Rows are points. Two turns around zero, p and q, are shown by what they do to some points. Write where each new point lands after one turn and then the other. Backwards means that the second turn is done in reverse. Each puzzle has new turns, and all numbers are rounded.

Turn p:
[ -5 -16 -19] -> [ -9 -15 -18]
[ 13 -28  59] -> [-39   7  54]
[41 -2 12] -> [ 11 -22  35]
[-49  45 -51] -> [ 36  30 -70]
Turn q:
[  4 -10  42] -> [  7 -15  40]
[40  2  4] -> [  9 -38  -9]
[-40  33   2] -> [25 45  2]
[-16  11  40] -> [23  9 37]
[ 12 -36 -88] -> [-65  -1 -71]
Where do these land?
q, then p: [ 0  6 12] -> [ 0 -3 13]
q, then p: [-51 -53   6] -> [-5 74 -4]
q, then p: [ 19  -1 -22] -> [ -5 -16 -24]
p, then q: [83 22 18] -> [  1 -66  58]
p, then q: [-50  26 -14] -> [ 21  12 -53]

Turn p:
[ 32 -30   6 -63  76   6] -> [ -15   18   -5 -104  -14   14]
[ 42  -7 -18   3  36   3] -> [  0  30 -12 -26 -39  13]
[ 4 -2 14  8 60 30] -> [-17 -14 -35 -39 -36 -16]
[-48  -3 -36  17 -49 -17] -> [ 51 -26  21  48  22   5]
[ -9  18 -17 -25 -54  17] -> [ -8 -22  29  31  22  41]
[  9 -22  41  17 -40   0] -> [-16  19 -28  28  44  -5]
[-31  46   9  44 -29 -39] -> [  6  -6  30  62   0 -52]
Turn q:
[ 21 -19  13 -46 -45 -35] -> [ 42  45 -42   8  22 -17]
[ 14  -1  49  33  31 -12] -> [-1 -4 31 53  3 32]
[ -9 -14 -29  61 -37 -24] -> [-39 -42 -42  26  23 -24]
[-54 -55  30   0  20  14] -> [ 19 -22 -26  17 -65  39]
[ 11  39  10 -13  25 -23] -> [ -1  28  42  12   1 -19]
[ 53   3 -53 -51  17  23] -> [ 46  -4  29 -66  33 -24]
[  6  54  21  21  -1 -25] -> [-39  29  28  30  15 -13]
[ -3  30 -43 -42   8  28] -> [  0  12  20 -65  -9 -24]
[-39 -37   3  38 -18  55] -> [-29 -42 -41 -15 -24  51]
Where do these land?
q, then p: [ 57   6  97  37 -20   1] -> [-35 -49 -62  11 -79 -26]
p, then q backwards: [-29  30 -26 -41  -5  22] -> [ 8 -7 -9 32 47 35]
p, then q backwards: [-16 -18 -35 -32  63 -10] -> [ -5 -16 -38 -51  28  43]
p, then q: [ -2  -7 -33  -1 -23  44] -> [ -3 -35 -14 -30  11  34]
p, then q backwards: [ 24  12 -10 -41 -25 -10] -> [21 31 29  6 15 27]
q, then p: [-20 -22  34  24 -31 -25] -> [ 33 -14 -14  38 -36   6]
q, then p: [-14   1 -27  54  41 -23] -> [ 36  13 -38   6  46 -32]

Turn p:
[ 32 -31  20 -23 -29  -5 -24  21   9] -> [ -6 -22  25  26 -16  16 -21   1 -46]
[-39  -7   6  37  34  26  22 -16  20] -> [ 45  28 -13  -9  25 -33 -12  -2  31]
[-11  19  -4  19 -21   2  25  -9 -38] -> [ -9  -4 -39 -16  15  -9  31 -15  -7]
[ 53   0   4   0  10 -11 -25  10  -1] -> [-24  -8  -3  -1 -32  24 -37   8 -10]
[-32 -32  -8  43  24 -18  11 -22   5] -> [ 40  55  -7 -19  -6 -15   4 -11   3]
[-16  23   4  12   0  -6  38  13  11] -> [ 27 -21 -10 -20  11   3  15 -16  22]
[-18  28  22 -14   0  23  23 -29 -17] -> [  0 -15 -22  -9  38 -16  21  31   8]
[ 44  -6 -25 -25 -31  15 -52  24  15] -> [-50 -12  27  49 -12  28 -29 -15 -14]
[  3  -5  -2 -31  11   6 -27  35 -15] -> [-27 -21  26  14 -27 -23  -4   4  -1]
[ 11  16   6 -25 -18 -19 -51   9  12] -> [-18 -13  14  43 -29  28   6  19  -1]
[-26  -4 -22   8  20 -13  59 -38   0] -> [ 22  32   1 -56  35  -1  26  -3  15]
Turn q:
[ 24 -11  -9  -3 -40 -16   9 -25  30] -> [ 13  20   8 -26 -16  40   0  23 -24]
[ -6 -27  10  10   4   9  18  11 -40] -> [-14  -9   1 -15 -16 -31  19 -32  -5]
[  4  21 -56 -13  33  21 -41  42   9] -> [-17 -56   1  51   8  -2 -48  19  -1]
[-11   4  32  -1 -16  32  -1   4 -13] -> [ -5  15 -41  -5  -5 -10   1 -22   6]
[ 30  16  16  17 -22 -27  11  -5   9] -> [  6  13  13 -35  -3  30  -3   4  24]
[-33  -7   9 -29  15  -6  23  22 -35] -> [-24   8   2  -3   6 -62   7   1   1]
[-19   0  10  16 -12 -19 -23  -6 -13] -> [ -7  22  10  19 -18   5  11 -10  19]
[ 18  34 -54 -16  39  23 -28 -20  17] -> [ 10 -29  13  44  44  23 -45   3 -25]
[ 42 -33  33  -8 -12 -32  13 -26  38] -> [ 61  18  15 -44 -19  17  12  22  -4]
[-49   4   9  27  11  14  19   4  -2] -> [-24  -2 -20  15  18 -10  46  -7  10]
Where do these land?
p, then q: [ 31  46 -12  97  11   9   3   0 -13] -> [-14  -6  17  55  14  60 -30  29 -63]
p, then q: [ 22 -29  24 -16  -7  23  -3 -12   0] -> [ -5  -9  12  19 -18 -25  -9 -26  24]
q, then p: [ 13  18  22 -10 -15  26 -10  31  -7] -> [-17  27  27  27  -3  18   8  -8  12]
q, then p: [ 32   5 -28 -22  15  -8 -27  -3  25] -> [-11  -6 -12  27 -30 -15 -38  -1 -20]
p, then q: [-88 -29  -2 -22   3 -10  -6 -15  21] -> [ 15  -5  12 -72  33   9   7   2  55]
p, then q: [ -2   8  24 -19   3 -21  16  13  20] -> [ 20 -13 -15 -26 -24 -11  -6  -2  -9]
q, then p: [-28 -34  -7  -3  20  -8  -4   7 -18] -> [ 27   2 -18 -21 -12  13  20 -10 -23]
q, then p: [ -3  -4   5  -3 -26 -23  -2 -10 -15] -> [  2 -23 -13  14  10   8  19  11   7]
q, then p: [ 27  51  16 -29   4  -1  16 -11 -10] -> [-18   4  20  13 -24   1 -13  43  37]
q, then p: [ -5 -31 -40  28  -8  14  18   1  -3] -> [  5   5  -5 -14  22 -38  21  -9 -36]

Turn p:
[ 42  60  12  41  23 -23  44 -12 -22  34  10  27] -> [-27  21 -11 -41  21  48 -15  35  45  -5 -54  25]
[-20 -24 -22   7 -23 -26 -24  28 -55 -15  37  21] -> [-10 -34  32  21  -3 -28  -6 -27  36  57 -15  -6]
[-14 -45  35 -41 -42 -13 -13 -42  10 -20  38 -65] -> [ 12 -34  -5 -27  -6 -16 -40 -72 -70  12  32   3]
[ 50  -2  -5  58  27  46  44 -14  15  -6 -15  35] -> [ 25  50 -16 -15  -9  46  47  -7  43 -39 -35  -2]
[-18  43 -48  -3 -26  11   9  19  12 -25  -1   3] -> [  8 -18   7  37 -30  33 -22  29  19   1  14 -30]
[ 76  26 -43  25   2  -1  11 -22 -36  60 -34  30] -> [-45  32  13 -28  -3  58  55  43   3  25 -59  -7]
[ 30  20  -6 -20  10  16 -22  34  18  13  25  37] -> [-14 -23  -7   0  19 -15  14  23  18 -25 -26 -50]
[-28 -23  33 -24   9   5 -45   6 -28 -28   8 -90] -> [-35 -20   3  44   6 -34 -26 -63 -53 -12  33  38]
[-61  11 -46  28  14  14 -20  12  41  35  17  35] -> [ 12  42 -25  31  22 -14 -11  33  38  31  31 -58]
[ -8 -42  33 -24   0 -59 -31  -9  33 -48 -20 -57] -> [-11 -20  32 -32 -17 -41 -12 -35 -36 -24  78  32]
[-38  11  29   7 -41  21 -32  13  -3  -1 -20  31] -> [ 32  22  32  29  -8 -40 -29  18 -12   2 -24 -15]
[-56 -35  26 -75  22  -9 -18 -38   1 -52  -5 -30] -> [ 43 -46  15  17  40 -23  -7 -28 -56  -4  68  36]
[ 46   0   0  20  24  18  97  26  14  55 -41  23] -> [ 10  29 -72 -36 -36  26  53  55  26 -16 -43  32]
Turn q:
[ 20   2 -20 -45  43 -17  14 -24 -14  21  11  28] -> [ 45   5 -11  19 -13  16  -9  46 -22  14  24  29]
[-49 -10 -30 -34  53 -71 -24  56  -9  54 -48  39] -> [ 36 -42   3  -1  52 -13  24  77 -15  28 -71  67]
[-26  18  37  47  12  -2  46 -44  -9  39  31  20] -> [-25  48  -5 -32   9  -4  32  -9 -66  10  43  16]
[ -1  46  41 -17  27 -38  36  23  23 -49  31 -16] -> [-12  -2 -19  46   3 -51 -39 -47 -19   8  17  52]
[ 17 -44  28  -6  55  37 -18  56 -20 -33  41  36] -> [ -24  -24   39  -20   18   14 -103   26   -4   11   15   11]
[-40  -8  33  -9  10 -18   1  18  -2 -43  -1 -64] -> [-33 -32   8  18  -3  10  -5 -64  11   8 -22  45]
[ 50 -23 -10  47 -38  37  48  33  54  15  39  28] -> [ -5   1 -42 -56  22 -34 -36   1  -9 -64  43 -55]
[  8  26 -11 -41 -42  13 -35 -15  66  14 -39  -3] -> [ -3  19 -39  53 -15  -2  22  22  25 -42 -48 -36]
[ 35 -15 -21  29   9  31 -35 -46 -19 -42  46 -43] -> [-17  -3  50   8 -37  29  -2 -19  47 -14  71 -15]
[-21  19 -41 -26 -55   7 -26  -1  -7  26  -6  11] -> [ 31  24 -12  18  38  21  32  10  31   1 -25 -35]
[  5 -30   6  10 -29  14   2  -9 -29  17 -20 -27] -> [ -1 -21   3 -25 -14  32  23 -19  -4  10  -8 -33]
[ -2 -45 -21 -13 -34  23 -22 -42  11 -48 -49  38] -> [ 35  38  34 -17 -48  25 -14   2  26 -39 -54 -25]
[-46  30  -5  21  36   2  51  33  -7 -18 -54 -55] -> [-31 -16 -43 -36 -18 -28  19 -37  31  49 -28  58]
[ 49  35  15  36 -46 -19 -38 -38 -40  47  19   7] -> [  6   6  35  26   6 -14  56  10 -32  21  43 -77]
Where do these land?
q, then p: [ 10  22 -12 -70 -37 -74   8 -77  25 -16  69 -21] -> [  4  36  30 -28  -3  86  -5 -69  75 -25 -54  -6]
q, then p: [-28 -32 -40 -56  10  10 -15   7   7  40 -50 -21] -> [ 27  16 -23  30 -54  -1  68  25   2 -23  -2 -20]
p, then q: [-15  23  25   7  12 -20 -13  -8 -41  -7   4  61] -> [-32 -23  -2   9 -22 -31 -19  42 -37  -3 -30  15]
p, then q: [ 36  20   7 -57 -39 -17  47 -14  10 -46  27 -40] -> [ 25  -6  39 -14 -14  82 -41  -6  19 -21 -16 -42]
q, then p: [ -3 -36 -52 -13  52  -5  -5 -18 -47  25 -20 -38] -> [ 43 -13 -53 -15 -26 -28  39   2  -5  -5 -45 -42]
p, then q backwards: [  3  -8  47  37   2  15  25 -11   0  13 -21  42] -> [-38   1 -36  -4 -11  -9  16 -11  13 -19 -31  47]
p, then q: [-34 -66 -43   1 -35   6 -25  20 -31  35 -42 -70] -> [ 27  29   3 -35  63   4  82 -24 -42  28  32 -28]
p, then q: [-3  2 46 36  8  3 31 59 33 20 36  2] -> [ 39   1   6  36  -3 -33  23   9  53 -46 -31  18]
p, then q: [ 11  20  40  63  19  12 -12 -10  33 -12  -9  30] -> [-19  24  -8  59 -31 -49 -21 -10  21   4 -10  14]
q, then p: [-19   6 -33 -23 -16   5  17 -44  16 -59  44  40] -> [-11  -1  43 -13  28  42 -32   4  17 -62 -22 -38]
q, then p: [-1 83 36 49  5 51  9 13  9 -1 15 26] -> [-45  -2 -12  15  37  -1 -74  44  11  41  39   5]
p, then q: [ -8 -36 -54  -4  -5 -36  -5  63   2  13 -66 -69] -> [ 29  31  -3 -35 104  -1  26 -55 -26 -16   9 -13]
q, then p: [-11 -19  36   1  23  23 -50  -4 -11 -29   1  19] -> [ 11  31  14  26  10 -48 -33   4 -21 -20 -16  10]
q, then p: [ 63  22  -2  29   0  27 -13  26  -6  24  12  39] -> [-67 -32 -23   7  -7 -36 -28 -17   2   7  24   5]
